Each row is a point. The last column is the point's height on a tilted bowl or saddle (a function of degree 2), plus a little noise. Count its main directions that bend up, bend down and stay straight.
In the rows, zero is written as 128.

Points:
[[109  81 140]
 [ 83  16  26]
 [112 142 151]
 [109  92 147]
 [122 151 145]
 [131 135 150]
 [158 144 128]
 [101 168 131]
 [135 159 135]]
Directions: 0 up, 2 down, 0 straight

Points:
[[ 76  93 164]
 [117  70 164]
 [ 97 180 158]
 [173 169 167]
 [ 89 133 129]
 [135 131 114]
 [128 136 113]
 [ 60  98 185]
 [132 129 114]
 [ 84 202 206]
 [131 109 120]]
Directions: 2 up, 0 down, 0 straight

Points (10 x 3):
[[130 129  85]
 [191 110 105]
 [124  88  96]
 [169 144  93]
 [107  50 114]
 [128 115  88]
 [ 94 154  85]
 [128 151  83]
 [ 96 197  88]
 [100 189  86]]
Directions: 2 up, 0 down, 0 straight

Points (17 x 4):
[[ 98 142 179  92]
 [163 144 110 114]
 [182 133 136  99]
 [103 143 136 118]
 [134 169  70 106]
 [209 180  96  62]
 [122 145  66 109]
 [ 89 126  55  90]
 [152 129 130 119]
 [ 95 121 104 118]
 [158 101 102 112]
 [112 184 167  83]
 [105 143 152 112]
 [114 132 177 100]
 [ 82 145 158  98]
 [ 56  57  58  32]
 [121 142 165 108]]
Directions: 0 up, 3 down, 0 straight

Points, 15 rows:
[[130 121 135 124]
 [ 98 138  35 189]
 [152  95 126 134]
 [ 80 122 124 144]
 [106 136  72 150]
 [208 175  86 196]
 [112 149 143 131]
 [127 131 110 127]
 [ 92  73 154 162]
 [ 65 127 217 212]
 [108 129 111 130]
 [132 123 163 131]
 [ 61 140 139 162]
 [141 201  92 171]
 [ 96 112 141 137]]
Directions: 3 up, 0 down, 0 straight

Points (18 x 4):
[[188 126 147  77]
 [172 147 132 100]
 [109 179 143 103]
 [139 105 138 109]
 [151 167 133 117]
 [160  99 141  93]
 [ 77 151 148  93]
 [163  80 110  68]
 [ 97  85 126 131]
 [125 182 182  96]
 [ 73 135 119 103]
 [207 123  59  69]
 [140  74 205 191]
 [165  94  89  69]
 [160  95 157 105]
 [161 127 173 109]
 [ 98 104 134 124]
 [ 75 117 199 149]]
Directions: 1 up, 1 down, 1 straight

Points, 23 rows:
[[172 167 130 165 150]
 [184 135 120 103 167]
 [103 102 175 158 119]
 [ 96 100 102 116 135]
 [ 78 151 117 127 126]
 [ 79 106 114 110 125]
 [142 174 123 122 144]
 [ 47 122 104  85 135]
 [ 37 154  67 127 122]
 [152 156  91 121 154]
 [112  26 101  86 200]
 [106 165 179  80 170]
 [164  66 161  74 174]
 [117  68 163 163 133]
 [163  94 126 148 161]
 [113 143 130 159 131]
 [183  75  97  88 224]
 [ 80  68 138 109 122]
 [180 172 135 150 148]
 [111 129 126 119 130]
 [159  92 104  98 181]
 [205 123 104 179 198]
 [122 164 106 100 150]]
Directions: 2 up, 0 down, 2 straight

Points:
[[ 57 172 120 119 104]
 [154  86 105 173  95]
 [138 116 125 116 111]
 [162 149  60 166 106]
 [110 158 157 147 119]
 [ 65 100 176 111 183]
 [118 137 133 113 116]
 [116 114  97 161  85]
 [116 144 113 109 108]
 [141 130 123 117 108]
 [110  74 214  30 223]
 [194 169  89  78 100]
 [117  64  94 131  93]
 [101  98 128 183 104]
 [ 85 105 149 108 147]
 [135 136  83 130  92]
 [129 102 155 116 130]
 [ 86 155 114 118 105]
 [118 229 100 136 149]
 [194 180 199 166  46]
 [114 199 109 182 140]
 [165 128  71 164  96]
 [164 113 119 134 104]]
Directions: 1 up, 1 down, 2 straight

Points (40 x 7):
[[152  48  41 101 201 141  89]
 [115 101  89 227 173 134  80]
 [185 121 172 149 118  92 107]
 [ 75 141 139 181 187 158  88]
 [115 136 194 126  96 123 109]
 [ 98 109 104  75  75 151  87]
 [140 145 118 221 131 148  87]
 [116 125 127 162 114 118 111]
 [ 96 143 128 129 115 108 104]
 [ 93  76 181 162 101 201  80]
 [ 71 184  87  97 117  99  54]
 [150 119  43 123 187 148 123]
 [192 147 131 111 113  63 100]
 [170 121 132  88 103 160 107]
 [143 121 120  67  90 176  90]
 [104 182 126 134 130  66  75]
 [153 153 172  92 164 143 107]
 [111 132 140 146 105 119 111]
 [117 142 133 160 160 115 108]
 [120 154 201 139 108 133 107]
 [130  46 165 127 164 116  83]
 [146 154 160 162  75 101 102]
 [118 159  66 113 143  41  67]
 [146 127 141 159 141 120 114]
 [136 166 153 124 102 104 106]
 [161 105 102 132 120 117 110]
 [173  78 121 131 197 185  93]
 [127 150  89  98  87 126  96]
 [140 123  96 149 120 162 114]
 [151 124 139 119 131 195 110]
 [ 47 127  41 153 120  95  89]
 [ 91  83 102  82 135 143 103]
 [153 158 153 126 171  83 100]
 [119  69 103 126 123 174 103]
 [ 91 152 118  36 133 106  49]
 [194 162 126  84 184  47  74]
 [131 105 128  73 134 123 103]
 [ 98 202  32 134 189 106  68]
 [147 147  66 139 101 210  94]
 [160 106 156 110 120  86 107]]
Directions: 0 up, 4 down, 2 straight

Points, 41 rows:
[[118 113  47  78 121 114  69]
 [147 116 166 137 108 104 134]
 [ 65 141 130  82 127 131 100]
 [133 151 176 127 158  84 105]
 [142 112  91 151   9  70  64]
 [ 69  52 122 142 102 111 147]
 [ 99 110  56 155  97 134 115]
 [137 132 126 196  83  88 104]
 [182 107 140 115 160 140 130]
 [107 159 156 108  90 189 112]
 [ 64  56 113 158 163  80  88]
 [127 112 182 115 127  85 106]
 [164 156 120 165 157 147 135]
 [ 77 100  62  79 132  71  61]
 [147 108 161  99 129  80 102]
 [152 150 135 129 177 118 133]
 [108 124 130  99 113 101 123]
 [189 181 145  57 153 187  85]
 [140 113 145  72 137 149 107]
 [166 154  78 154 134  96 102]
 [ 61 101 156 103 152 141  97]
 [ 76 120 114 117  85  87 126]
 [176 175 124 106 167  93 112]
 [146  88 134 130  78 129 138]
 [126 101  91 197 139  97 105]
 [145 108 108 114 190 215  91]
 [ 48 157 108 221 128 103  52]
 [191 134 118  70 204  70  47]
 [119 133 112  83 167 108  98]
 [213 112 141 134 182 140 123]
 [165 118 125 147 120 193 128]
 [171  96 114 155 120 121 130]
 [145 116 150  99  96  92 114]
 [149 134 103 173 121 180 120]
 [109  93 154 137 126 133 145]
 [221 196 226  82  90  85   7]
 [132 108 110 162  84 164 135]
 [165 150 148 144 108  79 115]
 [143 114 149 130 104  85 127]
 [192 122 124 130 123  84 108]
 [152 179  56 135  94 121  74]]
Directions: 0 up, 5 down, 1 straight

Points:
[[135 132  72 131  10 165 187]
 [148  72 105 156 170 141 145]
 [131 167  83  90 112 180 149]
 [169 211 210 169 181 207 202]
 [172 127 117 148 159  90 151]
 [ 85 146 168 127 118 147 159]
 [ 91  90 177 118  96 193 183]
 [ 99 130 112 133  83  80 151]
 [ 56 118 130 109  38 200 205]
 [111  75 165 124 142  89 146]
 [135 118 114 209 158  61 166]
 [171  82 123 118  86 118 154]
 [110 111 141  78 113 157 152]
 [172 130 156 112 144 146 156]
 [ 81 101 107 103 138  59 172]
 [152 147  65 165 117 165 142]
 [124 108 123 162 107 128 141]
 [140  77 156 116 153  83 145]
 [153  89  30 162 135 123 177]
 [111 124 145 147 130 137 140]
 [173 112 177  90 138 155 171]
 [ 88 157 147 105 140  98 163]
 [104 190 119 140 123 158 141]
 [205 101 170 122 125 114 155]
 [ 97 148  60 138 100 140 141]
 [118 164 144 118 156 100 159]
 [183 194 107  98 107 151 160]
 [ 84 122 123 155 118 171 148]
 [127  96 152 141 164  35 172]
 [117 113 131 151  55 118 156]
 [107 131 122 185 112 155 142]
 [132 144 130 106 138  35 171]
 [200 128 163 178 125  95 134]
 [151 179 107  96 186  90 193]
 [ 98 175 138 124 148  61 180]
 [180 115 139 108 179 157 172]
 [114 162 121 105  46 142 147]
 [175  95 134 142 134 149 149]
 [148  53 162  86 130 208 193]
 [116 158 187 137 114 175 166]
 [191 137 163 129 182 114 167]
 [ 98 113  81 198 122 152 149]
 [120 155  85 154 169 167 139]]
Directions: 3 up, 0 down, 3 straight

Points, 73 rows:
[[ 87 132 165 206  77 100 164  43 196]
 [106 142 122 104 197  89 120 106 163]
 [ 65  79 170 133  88 139 123 110 164]
 [ 84 124 182 142 144  77 153 123 159]
 [117 132  96  62 131 114  81 159 179]
 [ 97 127 170 111 119  81 135  83 151]
 [148 123 123 126 152 137  87 144 134]
 [124 109 141 111 119 129 150  97 133]
 [104 184 148 131  92 140 103 164 166]
 [151 168 133 129 152  79 145  80 155]
 [134 163 109 132 139 141  85 163 148]
 [158  77 145 113 136  76 152 143 149]
 [100 110 187  96 137  87 117 114 164]
 [149  90 133 102 172 125 125 108 135]
 [145 108 144 140 131 136 165 189 146]
 [141 106 126 115 150 178 112 113 118]
 [142 144  87 169 117  57 111 113 140]
 [ 92 174 110 125 141 103 191 160 169]
 [114 115 112  79 116  54 140 140 162]
 [121 105 143  58 106 147 107  72 171]
 [129 178  87  94 136  88  95 146 157]
 [116 137 141 182 158 105 135 166 160]
 [134 135 108 111 111  90 115  71 151]
 [130 141 119 189 139 172 138 103 150]
 [105 123 200 144  92  65 142 160 187]
 [125 161 112 123 227 121 117 125 178]
 [ 68 155 138 114 128  91 181 113 166]
 [144 187 107 142 101 138 130 139 144]
 [111 142  97 131 158 169  82 169 163]
 [121  47 111 144 188 110 136 122 158]
 [132 170 135  63 120  51  65  69 205]
 [129 123 153 190 155 109 120 152 159]
 [155  96 102 149 116 141 178 110 138]
 [112  77 191 206  84 176 195 153 242]
 [110 124 169 154 128 117 138  85 136]
 [ 92 139 147 134  73 170  57 151 198]
 [ 89 102 150  98 113 103 143 102 151]
 [125 146 136 116 126 156 120 104 125]
 [163 149  95 123 180 122 131  80 153]
 [155 109  95 130  96 135  92 148 143]
 [142 158 164  94  66 187 157  97 177]
 [151 161 129 118  71 166 133 121 153]
 [136  61 119 119 168 144 170 136 135]
 [115 103 103 177 166 118 130 107 144]
 [124  95  79 111 141 120 128 142 134]
 [144  61  98 114 140 130 153 112 133]
 [180 193 165 106 122  93 180 116 189]
 [200 150 152  92 161 155 137 101 151]
 [ 88 147 146 127  92 125 149 120 145]
 [148 165  64 105  80 141  95 104 178]
 [111 122 113  94  69 138 140 111 158]
 [ 97 148 140 142  39 139 156 125 183]
 [151 154 129 153  95 118  97 103 144]
 [137 117 152 134 249 146 130 135 191]
 [124  83 120 147  96 121 168 138 142]
 [156 143 144 158 195 169 154 183 173]
 [154  67 172 108 167  66 149 167 188]
 [139  94 128 119 157 129 147 152 128]
 [ 93 141 172 137 138 137 169 118 147]
 [110 153  87 119  97 107 189 173 154]
 [127 189 118 137 149 102  81 130 150]
 [143 104  89  84  51 169 123 123 177]
 [ 69 129 135 114  78  79  97 128 168]
 [175 178 150 131  82 144 117 155 162]
 [143  57 191 148 110 193 119  98 168]
 [128 113 175 108 130 131 106 127 143]
 [139 138 147 133 150 124 131 104 128]
 [147 182 157 144 167 140 165  43 185]
 [145  59 133 127 137 100 114 142 146]
 [122 110 101 106 146 159 119 110 125]
 [103 137 121 100 135  96 125 110 140]
 [161 139 152 142 117 124  66 173 169]
 [165 144  57 146 167  77 111 121 154]]
Directions: 6 up, 0 down, 2 straight

Points, 69 rows:
[[137  97 159 160 146 181 135 198 108]
 [121 149 123 143  85 154 133 138 139]
 [117 115  73 146 154 117  44 139  98]
 [104 140 139 112 128  75  90 139 117]
 [114 152 150 112 103 136 129  68 140]
 [136 105 139 129 147 138 166  98 125]
 [132 144 136  83 110 117 176 121 110]
 [ 49 168 133 146 104 208 139 167 134]
 [ 97 205 144 122 108 114  83 104 148]
 [118 126 179 118 113 134 162 144 133]
 [ 53 141 121 130 128 119 165 143 137]
 [120  82 195 146 128  60 103 114 187]
 [140 108 150 100  48 106 157  49 128]
 [156 137  97 170 105 145 147  82 145]
 [179 113 178 111 140 133 131  87 146]
 [172 141 155 102 102  92 198 113  91]
 [145 139 177 142 141  67 123 141 147]
 [126 143 114 103 200 151  89 127 120]
 [162 112 152 129 137 170  89 147 148]
 [160 183 166 114 127 154  98 171 143]
 [172 161 182  81 155  88  86  98 177]
 [ 74 159 108 162 102 167 145  89 151]
 [145 146 194 139 133  72 145 161 140]
 [138 159 119 111 154 138  90 173 117]
 [ 70  85 106  89  84 198 140 146 176]
 [151 160 164  87  86 118 131 115 130]
 [119  92 146 176 110 146 167 148 127]
 [ 92 149 132 134 138 133 135 148 115]
 [122 166 202  96  96 111 176  80 132]
 [148 100 159 142 154  61  67 156 158]
 [188 119 152 192 167  83  89 120 163]
 [115 162 161  81 134  47 165  87 129]
 [127 124  88 117 156 130 140 185 126]
 [134 104 157 137 168 133 154  88 131]
 [ 96  86 233 130 127 102 183 115 189]
 [158 116 143 144  85 100 124 204 137]
 [146  71  76 141 101 155 168 147 165]
 [ 90 134  94 159 100 179 148 131 141]
 [ 96 124 137 170  83 170 114 143 140]
 [145 121 115 133 182  71 123 114 148]
 [121 150 125 121  78 133  74 146 141]
 [140 152 144  90  86 120 113 112 134]
 [110 169 165 148 168  86 105 178 113]
 [169  69 124  93 128 139 129 106 157]
 [235 152  49  90  86 119  57  99 249]
 [115 153 175 123  78 152  88 150 155]
 [144 172 137 159   7 104 107 107 215]
 [139  93 125 125 146  60 100 167 140]
 [156 162  65 194 101 139 104 121 171]
 [ 93 124 108 175 109 177 120 127 126]
 [182 162 123 158 152 156 103 142 137]
 [ 94 109 112 142 114  91  85 143 116]
 [198 104 140 128 173 159 124 121 149]
 [125 122 113  51 161 179 127  83 129]
 [134 104  94 130 153 179 157 117 132]
 [112 142 127 141 104 156 154 149 127]
 [103 105 101 109 107  48 131  69 132]
 [118 121 157 109  89 146 125  82 148]
 [115 133  89 107 116  98 153 112 122]
 [118  80 110 132 115 161 175 113 144]
 [ 88 151  91 125 113 170 144 116 135]
 [ 77  83 159 130 134 167 176  78 157]
 [117 110 183 151 129 146  98  84 156]
 [129 141 157 119 130  31 148 121 145]
 [163  76 100 172 148 136 149 118 135]
 [158  98 194  52 139 177 127 128 176]
 [183 125 117 112  91 113 179 134 113]
 [ 96 100  85 161 107 103 136  88 151]
 [142 189 123 122 127  81 141  95 142]]
Directions: 5 up, 2 down, 1 straight

Points (78 x 9):
[[108  56  89  83 154 140 125 165 104]
 [127 111 109 148 112 106  39 140 164]
 [ 92 111 182 130 116  88 199 156 149]
 [182 123 169 127 130 121 150  79  87]
 [128 125  90 249 135 107 146 114 159]
 [135 130  41 114 129 149 141 105 148]
 [127 150 162 114 176 118 188 153  86]
 [159 132 133 128 105  83 143  64 118]
 [178 132 127 108 129 100  97 172 121]
 [140  70 106 108 117 106 120 110 171]
 [ 91 136 131 168 120 106 151 127 138]
 [139 102 171 113 140 112  82  93  83]
 [153 128 144 128 119 103 117  86 109]
 [134 200 202 134 106 130 174 146 134]
 [117 103  94 169 195  91 137 149 128]
 [ 82 148 166 154  97  87 150 120 153]
 [169 143 129 155 152 193 130 117 132]
 [158 179 154 155 118 181  77 131 134]
 [157  81  41 158 158  92  82 131 239]
 [116 110  98 137 165 103 157 174 105]
 [114 100  88 130 161 225 174 150 160]
 [156 121 133  78 124 135 133  89 105]
 [175 141 128 145 141 163  68 119 135]
 [ 44 102  99 120 166  93 133  49 155]
 [168 128 149 188 160  84 129 156 112]
 [139  78 139 135 106  98 120 229 118]
 [104  73  92 131 156 120 119  48 176]
 [114 128 155 122 145 109 133 167  91]
 [129  64 150 117  96 147 193 109 184]
 [178 103  96 112 150 108 181 135 122]
 [ 80 123  44 136 217 160 154  87 140]
 [206 138  86 112  75 111 110 181 125]
 [141  88  74  88  72 123 165  90 197]
 [112 103  73 126 121  99 200 130 167]
 [ 98 125 184 112 134 118 171 122 114]
 [ 91 128 187 127 103  89 201 150 156]
 [117 116 179 133  81 161 137 133 138]
 [121  48 142 112 115 160 154 116 164]
 [ 98 116 173 104 149 125 167  92 104]
 [ 58 122 124  89 131 140 104 146  63]
 [124 175 115  93 180  91  92 110  79]
 [114 140 169  63 201 118  84 110  21]
 [ 91 176 100 118  88 108 131 112 150]
 [ 86 103  94 121 155 127 169 198  75]
 [117 115 131 147 126  72 112 163 126]
 [ 91  78 192  54 152 131 126 128  35]
 [118 152 155 124  48 127 131 137 151]
 [114 155 169 131  68 119 165 159 143]
 [133 131 151  95 123  87 126 134 103]
 [133 131 143 184 217 111 117 150  93]
 [145 134 159 169 131 100 179 142 118]
 [114 151 132 150 106  99 151 178 117]
 [163 136 147 107 127 124 188  72  94]
 [132 129 172 100  45 132 124 165 142]
 [165 118  62 176  67 119  87 183 195]
 [102  73 139 169 170 121 152 143 142]
 [139 152 124 105 126  74 132 120 109]
 [124 110 139  93 155 168 113 181  81]
 [203 195 135 154 169 125  70 117  98]
 [124 119  83  76 164 142 127 132  90]
 [155 100 140 144 166  91 101 113 111]
 [164 146 132 133 189 121 155  43  63]
 [121  61 158 174 151  83  94 148 116]
 [130 115  95 124 176 163 120 107 120]
 [181 143 116 116 125 126 115  99 109]
 [129  67 173 201 116 130 139 101 151]
 [148 114 142  95  95 212 144 215 120]
 [ 77  96 126 126 153 169 174 120 134]
 [134 149 185 155  93 158 126 128 130]
 [139 101 123 170 139 134  68 209 153]
 [105 130  92 190 185  64 147 109 135]
 [147 144 134 129 100 136 129  88 113]
 [148 135 151 181  96 120  96 110 121]
 [142 155 145 173 141 132 138 133 107]
 [143 178 121  87 170 116 149 124  57]
 [155 102  73 143 104 131 157 149 154]
 [139 191 132  92 124 163 194 147  64]
 [102 192 127 120 146  97 129  75  98]]
Directions: 3 up, 2 down, 3 straight

Points:
[[ 90 109  94 206 119 104 109 103  87]
 [113 151  79  91 151 139 100 110 147]
 [155 148  81 140 113  92  77  93 141]
 [135 152 136 145  94 143 188 137 120]
 [164 110  99 103 166  85 111 120 134]
 [102 163 123 246 114 135 103 107 149]
 [114 135 101 165  36 165 206  56 115]
 [151 152  88 122 151 137 106 175  98]
 [113 160 184 141 128 137 107 179 154]
 [144 126 122  91 155 158 166 147 116]
 [125 162 167 126 167 160 127 156 134]
 [114  92 223 199  84 156 131 114 178]
 [141 119 190 142 116 116 156 155 136]
 [179 103 111 192 103  90 109  88 136]
 [173 106 122 172 178 200 124 109 129]
 [122 133 141 135 183 184 163 187 113]
 [144  73 163 103 150  66  66 183 181]
 [123 114 151  39 103  59 155 174 221]
 [112  70 121 132 128 122 155 153 108]
 [136 153 117 116 170 130  75 192 103]
 [160 101 152 134 108 155 108 116 103]
 [137 110  81 135  89 168 140 158 138]
 [ 75 140 124  91 177 147 176 171 147]
 [102 129 129 122  37 107  59  85 150]
 [109 124  77  79  94 128 172 157 142]
 [112  60 143 154  65 187 212  84 136]
 [ 85 143 128  98 115 150 110 129 136]
 [168 127 133 102 160 168 119 153  83]
 [122 161  97 170 164 140 119 122 133]
 [ 95 129 138  91 104 115 143  81  85]
 [137 125 132 103 133 170 138 146 111]
 [183 123  52  71 113 161  93 171 171]
 [ 65 132 155 115  94  11 177  49  11]
 [ 86 172  82 176 129 137 114 162  76]
 [115 115 166 211  71 159 101 124 169]
 [141 178 150 115 110 145 129 191 119]
 [105 158 129  92  22 172 121  46 162]
 [111 153 146  80 115  95 101 110 146]
 [133 110  58 134 191 158  83 158 154]
 [121 140  97 108  99 147  60 146 162]
 [127 145 150  92 180 104 160 154 138]
 [105 107  88  93 112 118 190 151 130]
 [110 122 120 118   7 136 144 128 153]
 [101  59  57  58 164 203 120 155 196]
 [148 110 115 128 147 141 142  78  96]
 [117  89 190 134 128 138 136 107  98]
 [136 139  62  84 143  53 151  17 111]
 [111  80  95 136 102 156 171 109 118]
 [116 134 231 119 150 135 110 191 194]
 [115 125 170 117 143 117 101 139 134]
 [124 119 129 147 121 126 144 154  96]
 [ 84 147 102 160 145 157 148  93 130]
 [155 127 124 113  92 124 154  94 112]
 [106 119 110 171 194 129 109 148 141]
 [109 140  88 118 175 193  59 175 168]
 [ 83 152 106 124 155 177 149  48 145]
 [107 149 100 144 136 144 146  58 108]
 [ 88 125 177 209 184 126 105  98 204]
 [174 166 104 145  96  66 105 181 104]
 [ 92 121 108 156 103  73 108 128  67]
 [196 177 168  66 100 223 134  71 161]
 [147  80 132 105  92  99 109 188 143]
 [150  99  76 162 117 119 106  66 120]
 [181 142 149 110 171  81  95 114 150]
 [110 134 121 122 110 144  76 173 133]
 [136 153 185 153 221  79 141 150 202]
 [ 90 127 170 121  99  70  63 106 168]
 [163 125  66 132 155  99 113 132 134]
 [127 168  93  82 106  91  97 192 117]
 [106 105 123 165 107 113 166 134  83]
 [ 50 140  84 152 125 121 136 133  68]
 [153 165  99 101 118 132 112 105 139]
 [154  67 133  85 142 168 144  73  36]]
Directions: 6 up, 2 down, 0 straight
